Each row of a before or after table is a point. The points were changed in one or more steps. Then noise was added and the rows were shuffled. The steps act on columns, c1 being the first. What was done? A step turns or swaps two columns, mirrors them in a line or flattens them onto one, adds a multiple of one to another, or multiplies or shifts one. Angles are multiples of 10 degrees, from the lower column toward the higher: turns from -170 to 170, lines from 10 to 170 but not 90. Use the fewest steps. Two steps may share a column if one is a turn and the other turns, adds or multiplies; they go together, in the order done. Otherwise the lowest column goes first.
In the rows, zero is written as 128.

Before:
[[145  99  73]
 [121 102 127]
 [157 137  78]
 [134 146  98]
 [163 133 129]
 [117 108 146]
 [174 170 104]
 [172  91 111]
 [110 131 144]
 [122 119 145]
 [130 143  68]
 [171 146 146]]
After (12 x 3):
[[112 137 176]
 [135  94 103]
 [186 151 132]
 [134 139  97]
 [119 120 175]
 [108 114 176]
 [162 121 158]
 [157  78 141]
 [174 131 175]
 [141 143 130]
 [159 126 108]
 [112 103 155]]
Steps: turn c1 and c2 by -20 degrees; shift c3 by 30

Before, 13 rows:
[[183 104 146 215 153 137]
 [115 145 112  86 147 141]
 [107 106 122 118 125 134]
 [138 152 137 112 171 141]
 [ 98 165 127  87 150 108]
 [109 138 135 111 131  84]
 [105 127 113 108 118  94]
 [121  37 117 111 171 100]
 [120 104 120  85 160 126]
 [107 168 136  91 127  88]
 [102 161 163 166 117 134]
 [110  99 149  87 129 133]
 [ 95 157 130 141 149  93]]
After, 13 rows:
[[131 165  96 142 149 111]
 [129 153  99  86 152 124]
 [111 131 113  87 146 132]
 [162 173 101 165 115 132]
 [136 159 108  94 131 112]
 [149  87 106  87 129 133]
 [112 125 103 111 120 112]
 [147 129 181 220 153 135]
 [113  31 124 112 170 116]
 [123 108 106 118 124 130]
 [138 145 136 111 171 133]
 [122  93 117  81 158 127]
 [135 134 110 110 132 110]]
Steps: swap c1 and c3; add 0.3 times c4 to c2; multiply c6 by 0.4

Before, 14 rows:
[[132 118 102 104 105  98 140 170 140]
 [144 133 111  93 141  92 171 125 124]
 [115 135 124  92  95 120 141  89 145]
 [129 145 146 124 153 125 130 158 158]
 [139 141 143 139  81 116  86 119 122]
 [110 177  67 135 124 137 118 128 121]
 [ 75 172 101 192 145 107 141 121 115]
 [170  56  95 118 112 132 123 153 219]
 [135 122 117 127 129  98 137 115 138]
 [152 104  98 140 126 115 113 130 132]
 [101  75 154 147 140  91 145 104  89]
 [113 128  96 132 151  80 137 136 154]
 [ 81 154 117  74 173 101 136 121 116]
 [120 153 107 151 144  97  97 148 220]]
After:
[[208  56  92 118 119 213 122 101  94]
 [192 103  98 139 129 136 116 124 141]
 [179 140 143 139  93 125  85 136 140]
 [173 122 119 128 127 147 136 139 153]
 [155 127  94 133 145 169 136 118 162]
 [184 133 111  91 137 137 171 132 162]
 [150 174  66 133 125 116 118 126 122]
 [171 147 144 124 146 157 130  98 120]
 [120 153 115  77 163 125 135 135 158]
 [115 174 100 191 139 126 141 136 154]
 [157 137 125  92 105 148 139 167 128]
 [171 114 102 104 113 150 140  87 153]
 [161 153 107 150 140 223  99 106 127]
 [141  74 154 150 137 104 148 153 175]]
Steps: shift c1 by 40; multiply c5 by 0.7; turn c6 and c9 by -110 degrees; multiply c8 by -1

Before:
[[139 147 133 155 146  98 145 113 186  96  94 172]
 [154 112 114 161 150 111 111 142 122 121  71 166]
 [121 103 150 112 134 149 128 100  89 125 118 117]
 [121 123 103 103 119 131 142 108 112  87 112 136]
 [118 113 126 131 137 140 151 118 130  53  86 113]
 [151 157 117 163 167  84 156 150 151 120  91 146]
 [ 91 107 151 127 114  72 117 101 104 129 137 123]
 [148  98 107 164 181 104 127 155 142 132 115 165]
 [127 101 120 131  90 146 138  97 116 100 117 100]
 [124 107 155 112 108 115 106 142 107 123 136 126]]
After (10 x 12):
[[122  98 130 155 159 161 144 126 180 146  74 169]
 [114 120 115 164 167 175 156 198 145 158 154 146]
 [128 127 151 117 126 109 127  80  89 101  58 116]
 [124 101 119 130  90 114 139  78 125  96  50  96]
 [133  88 103 108 115 126 141  99 114 121  71 134]
 [174 129 152 127 113 176 118  68 105 105  75 123]
 [137  57 129 132 140 118 154 140 126 113  77 113]
 [109 124 112 160 148 152 110 197 118 115 125 168]
 [133 125 153 111 105 138 105 146 109 105 165 125]
 [112 132 108 164 186 155 131 192 131 100 183 164]]
Steps: turn c1 and c6 by 170 degrees; swap c2 and c10; turn c5 and c9 by -10 degrees; multiply c8 by 3; turn c8 and c11 by 50 degrees
